Each row of a before or after table is a point. The points were changed in one or more steps. Then noise was added and the rows were shuffled. The steps act on how far a point lies along the listed directions, d1 being the first. Name the steps. A step turns or swaps two directions, mirrors them in a line or flattens them onto one, adds a multiple of one to another, or multiplies one. Angles are multiples of 10 degrees, from the lower direction toward the higher: turns from -170 to 170, lines from 10 to 170 but not 90. Use the fewest steps. Two steps may share a direction if one is a turn and the other turns, adds or multiplies; they go together, in the order done. Otherwise the lowest direction goes first.

Directions:
(1): [ 9 39]
(2): [-39   9]
Before (8 x 2):
[[-10  40]
 [-44 -19]
 [ 13  37]
 [-27 -47]
 [-29  50]
 [  6 -38]
 [-33  -8]
 [-23 -22]]
After:
[[ -6 -27]
 [  9  36]
 [ -5 -26]
 [ 10  41]
 [-12 -51]
 [ -4 -14]
 [ -8 -35]
 [  9  38]]
Steps: multiply d2 by 0

Directions:
(1): [ -2 -23 -51  41  -6   0]
(2): [-51  21  -1   3 -35 -24]
(3): [  4 -28  27  20  13 -53]
Before (9 x 6):
[[ -2   1 -11   2 -13  -2]
 [  6  -6  43 -16  26 -27]
 [ 14  11  12 -17  16  25]
 [  3  18  20 -55  16  10]
 [ 24   7   5 -47  18  23]
 [  6 -11 -27  36  -1   6]
 [  3 -11 -60  23  -4  25]
 [ 36  14  46 -23  18  18]
 [  2 -12 -25   4 -22  24]]
After:
[[ -2   5  -4  -5 -12  -3]
 [ 24  -5 -19 -27  14  26]
 [  6 -20  13  12  23 -27]
 [ 35  -3   8   9  11  20]
 [  4   0 -18 -22  14  10]
 [ 14   3  -6  -3  14  25]
 [  1  -4  -7 -14 -22  23]
 [  7   5   7  10   4   4]
 [  6  12 -13 -14   1  25]]
Steps: multiply d1 by 0

Directions:
(1): [ -6  22  35  20   7  -5  -9  -2  21 -60  25]
(2): [-23 -24  -7  -9 -11  39  40 -14  30 -24 -26]
(3): [-15 -29 -24  31  -3  25 -51 -26 -18 -12   2]
(4): [-23  22 -43 -41 -20 -30 -11  -7  -6 -30  -3]
Before, 13 rows:
[[ 29  10  41   9   2 -13  37  23   6  27   7]
 [ -3  22   6  30   2  13 -16  -9   6 -37  13]
 [ -3  25  -8 -12   0 -34 -29  16   5 -34  23]
 [  5   9   5 -21   3  27  17  -2  13 -28   6]
 [ -2   8   7  -9  14  11  18  -8  17 -28  -8]
 [  4  13   6 -23  -1 -23  24  -7  15 -23  14]
 [-17  43  25 -13   0  -9  23   0  16 -39  10]
 [-15   2 -16  15   5 -17 -54 -25  -5  -7  11]
 [-10   4  -8   7   4  16 -39  -6 -13 -26   1]
 [  5  -1  11  10   8  12  15   0  10  31  -5]
 [ 39 -18  19  36  21  -6 -25  13 -15  45  24]
 [ 18  29  12  30  19 -24 -55  10 -44 -15  43]
 [ 25 -10   5  23  25  16 -20  -3 -13  60   8]]
After, 13 rows:
[[  5  23  13  -1   6 -26 -18  21  13 -31  23]
 [ 32  -3  -7   2   9 -30 -18  16 -18  43  16]
 [ 22  43  12  13  18 -41 -40  20 -43 -10  42]
 [ -1   1  -5  -3   0   7  12  -4   6  27 -10]
 [-21  37  25 -11  -1   0  24  -4  19 -43   7]
 [ -4  28  -4  20  -2   3 -21  -8   1 -37  13]
 [ 15  11  15 -16 -11 -18  44  16   8  16  -5]
 [  4   6  13 -15   1 -14  29 -10  21 -25  13]
 [ 21   3 -14  -2  16  -2 -17  -1 -16  59   4]
 [ -3   9   0  21  12 -23 -51 -17  -6  -1  18]
 [ -6   3   1  -7  12  13  13 -12  15 -30  -8]
 [  3   4   1 -18   2  31  11  -5  12 -31   4]
 [ -5   8  -3  10   8  10 -43  -1 -15 -20   8]]
Steps: flatten d1 and d4 onto the line at 20 degrees; turn d2 and d3 by 20 degrees

Directions:
(1): [-15  14  16  35  -4 -29   5 -28 -38 -35   2  -1  20  -2 -33  -9  29  37]
(2): [-47  -8   9   9 -12   1   7  38  20 -48 -18   0 -10   1  44 -29   5   9]
(3): [  9 -12  52  -4  -9  58  25  -6 -23  -9   0  -3 -26   1  -1  17  33 -13]
(4): [-18  16   5  10  23 -26  33  18 -16 -18 -29   2 -12  -2 -17  49 -34 -36]
(5): [ 12  -3  15   2 -18  -6 -14  10  22 -32  49  26   4  55  -7  33 -14   3]
(6): [-12 -23  24 -13  37 -14   4 -33 -15   0  19  60   9 -14  26 -19 -12 -18]
Before (13 x 18):
[[ 13 -10  13  -7   1  22  -6 -13   4  12  10   6  -1  -9  12 -16  13   6]
 [ -8  -3   9   1   5   3   8  -4   0   4 -10   3  -5 -13   4   1  -1 -14]
 [  3 -13  11 -10  -7  21  -8 -11   1  10  14   6   1   0  15 -26  22  12]
 [-10   2   4  -1   3  -5   4  -3  -4  -4  -2   3   3  -5  -2  -3   0   0]
 [ -4   2  -9  -2  12 -17   0  -1   1   8  -1   2   9  -9  -1  -2 -17  -6]
 [  5  -4  11 -10 -12  21  -6   0   3  -3  12   7  -4  10   5   4  -1  -1]
 [ -6  -2  -5  -1   3   0  -3  -5   3   5   1   6   2  -4  10  -8  -1  -2]
 [ -3   2  -1  -3  -1   8   3  -1   0   1  -6  -5  -1  -7   5 -11  -2  -2]
 [  3   2   8  -2   4   6   9 -10 -12   6   1   3  -4  -6  -1   4   7 -11]
 [  2   4  -6  -4   0   3  -1  13  -7   4 -13 -17  -3  -4  -4   7   0  -7]
 [ -1   8   1   4  -2   5   5   4  -6   3  -8  -9  -3  -6  -4   6   1  -1]
 [ -4  -6  10   0   8   6  12  -3  -6  -2  -7   0  -2  -4   6   1   4 -13]
 [  0   9   2   7  -9  12  15   3  -5   0 -12 -17  -7  -6 -11  18  10   4]]
After:
[[ -3   0   6  -8  11  12  22   5   0   9 -12   5 -14 -11   6  24 -11 -23]
 [ 22  -9   9  -1 -21  32 -24 -22   8  13  22  -9   8  -4   6 -39  40  38]
 [ -8  11 -10   7  10 -24   6   4  -6  -1 -10  -7   8  -8 -14   8 -17  -4]
 [ -7   1  10   8   6   0  17   0 -12 -10 -13  -9  -3  -3  -4  10   4 -12]
 [ -2   3  -2  -1  -4   9   1  -1   0   0  -5  -8   0  -6   3 -13   2   2]
 [-12   6   9  11   2  -4  15   0  -7  -5 -18  -7  -5 -11 -10  12   0 -11]
 [ -3   5   3  -2   6   3  10   6  -5   5 -10   0  -6  -7   2  11  -9 -14]
 [ -1   2  -4  -8   9   1   5  16  -7   5 -16  -9  -6  -5  -1  15 -11 -19]
 [ 17 -18   6  -9 -30  37 -32 -23   9  17  33  -5  11   3  17 -59  53  47]
 [  1   6   7   3   2   2  12  -8 -15   2  -3  -2  -5  -6  -8   9   8  -9]
 [-11   3   5  -1   6  -7   7  -2  -5  -5  -5   4   2  -5  -2   1  -3  -4]
 [  9  -3   9  -5 -22  25 -13  -3   3  -4  16  -2   0  12   0  -5  11  14]
 [ -4   2  -7   6  -7   1  -6  -7   1   1   1  -4   6  -2   2 -12   9  11]]
Steps: swap d1 and d6; multiply d4 by 2.5

Directions:
(1): [  1 -19 -45  -2  39  47 -34  22 -16 -19 -38  -1  32  25   8  -1   7  -6
  38  12   3 -16 -25  -6 -17 -29 -37  25  24  -7  13 -22]
(2): [-13 -18  21  28 -27 -31 -30  -2 -19 -34 -19 -20  11   0   1 -20  -6  29
 -13  21 -14  36 -17 -10 -27 -36  50  -7  27 -39 -19 -30]
(3): [  3 -16 -14   4 -41 -28 -12  11  -5  24  21 -16  19 -21  19  -8  40  15
   7   3 -53 -24 -10  60   0 -40 -34 -11 -15  24   3  -2]
(4): [-19   0 -17   9  37 -28  -3  20  31   5 -29 -53 -24 -25 -16 -21 -25  10
  18  29   9  -8  52  10   0  -8 -26 -12   1  -8 -46  24]
(5): [ 30  -7   5 -16 -35 -14  -3  40  27 -22   2  14  -8  59 -16  -6  38  13
  11  56  11   4  17 -25  24 -14   4   1   2   8  17  42]
Before (11 x 32):
[[ 27 -20 -12 -11 -26  51 -35  15 -16 -19   9  37  29  47  10  20  55  -9
   17  11 -11 -30 -44   6   1 -32 -31  21   6  10  43 -14]
 [ -7   5 -48   6  36  32  -6   4 -20   5 -21 -16  13 -21  22   0 -20 -11
   14 -30   6 -21 -10  29 -10   4 -28  10   5   0  -3 -19]
 [ 25 -15 -27  -5 -26  53  -5  11 -30   6  -1  40  41  30  36  20  46 -24
   10 -23 -43 -40 -50  34  -4 -20 -34   8  -6  25  34 -33]
 [-17  -4  17  14 -20   4  20 -10 -21  -9   7   7  15  -6  15  12 -13  -2
  -18  -8  -6  12 -16 -11 -16   8  51  11   3 -23  12 -44]
 [ -7 -16  39   4 -50 -33  13   1 -13 -18   3  16  -7   6  -3  11  -7  13
  -17  10  -3  27  -7   1  -4 -12  60   0  11 -17 -12  -6]
 [-14   3   7  23 -10 -20 -16 -18 -20  -2  -6 -18   8  -1  12 -22 -17  11
   -5  -9 -12  25  -9   4 -25  -8  32  -1   0 -16 -24 -25]
 [  0  13  22   2  16  -3  -1   5  10 -31 -12   5 -12  21 -19  -7 -26  14
   -6  19  22  24   9 -55  17  29  48   4  24 -28 -19  18]
 [-16 -12  -8  18 -13 -18 -27  -6  -6 -13   7 -19  13 -18  15 -21  -3  21
   -8   6 -13  25  -8   1 -22 -23  16  -5  16 -21 -17 -17]
 [  7 -16 -29 -18 -19  20 -18  27  -7  -2  13  10  25  17  17   6  42  -5
   18  -5 -30 -17 -38  19   2 -25 -31  26 -11  18  44   0]
 [-13   7   0  -1  22   6  -3   2  -2 -22 -17  -3   2  -5   5   6 -15   1
   -4   5  13 -10  -5  -3  -9   6   9  10   5   3  -9   6]
 [  6  -7  11  12 -16  20 -25  10  -7 -36 -12  12  15  46   3  -3   1  22
    5  20  21  28 -28 -39 -18 -14  38   5  26 -25   6 -21]]
After (11 x 32):
[[ -9  -5  18  10 -30   4  24  -2 -16 -12  11  13  13  10  11  15  -2  -2
  -15   3  -4  12 -12 -16  -8   9  52  12  -2 -20  19 -34]
 [ -8   2  12  19 -22 -22 -16 -10 -17  -6   1 -10   6  15  10 -22  -7  14
   -9   3  -9  28  -7  -2 -17  -9  39  -1   0 -11 -15 -16]
 [ 11   4 -41   0  13  17  -5  26  -1  -6 -15  -9   2  10  11  -6   0  -2
   17   1  11 -15   4  16   5  -3 -21   8   4   2   2   9]
 [ 19 -15 -17  -9 -11  58 -33   6 -20 -11   8  34  30  33  15  22  47 -14
   16  -5 -13 -36 -43  16  -2 -26 -39  22   4  14  39 -21]
 [ -5  14  20   5  26   6  -3  -9  -1 -28 -13   5  -7   7 -13  -5 -34   9
   -8   0  18  22   0 -47   8  31  47   6  26 -29 -20   2]
 [-12 -14  -4  14 -22 -20 -28  -2  -6 -17  12 -10  15  -6  13 -20   5  21
  -10  12 -12  26 -11  -4 -18 -25  20  -6  15 -21 -10 -16]
 [-11   6   1  -5  16   4  -5   8   0 -24 -16   0   2  -1   3   6  -8   2
   -2  11  14  -9  -1  -5  -9   8  11   9   5   3  -7   9]
 [ 31 -12 -31  -9 -27  52  -2  20 -20   8   0  39  37  35  31  21  52 -26
   14 -16 -40 -45 -39  32   4 -17 -39   8 -10  34  34 -19]
 [  3  -7   7  14  -6  29 -23   0 -16 -30 -10  15  20  34   9   1  -4  15
    4   2  17  26 -37 -32 -25 -11  33   9  23 -23   8 -33]
 [  5 -15 -31 -16 -14  22 -13  26  -8   2  13   7  23  11  18   8  35  -7
   20 -10 -30 -19 -37  21   1 -24 -38  25 -13  20  42   0]
 [-10 -15  39   5 -42 -23  14 -11 -23 -14   6  19   0  -4   3  14 -14   6
  -18  -5  -7  25 -16   4  -9  -7  57   4   9 -17 -11 -18]]
Steps: flatten d1 and d5 onto the line at 10 degrees; turn d2 and d4 by -10 degrees
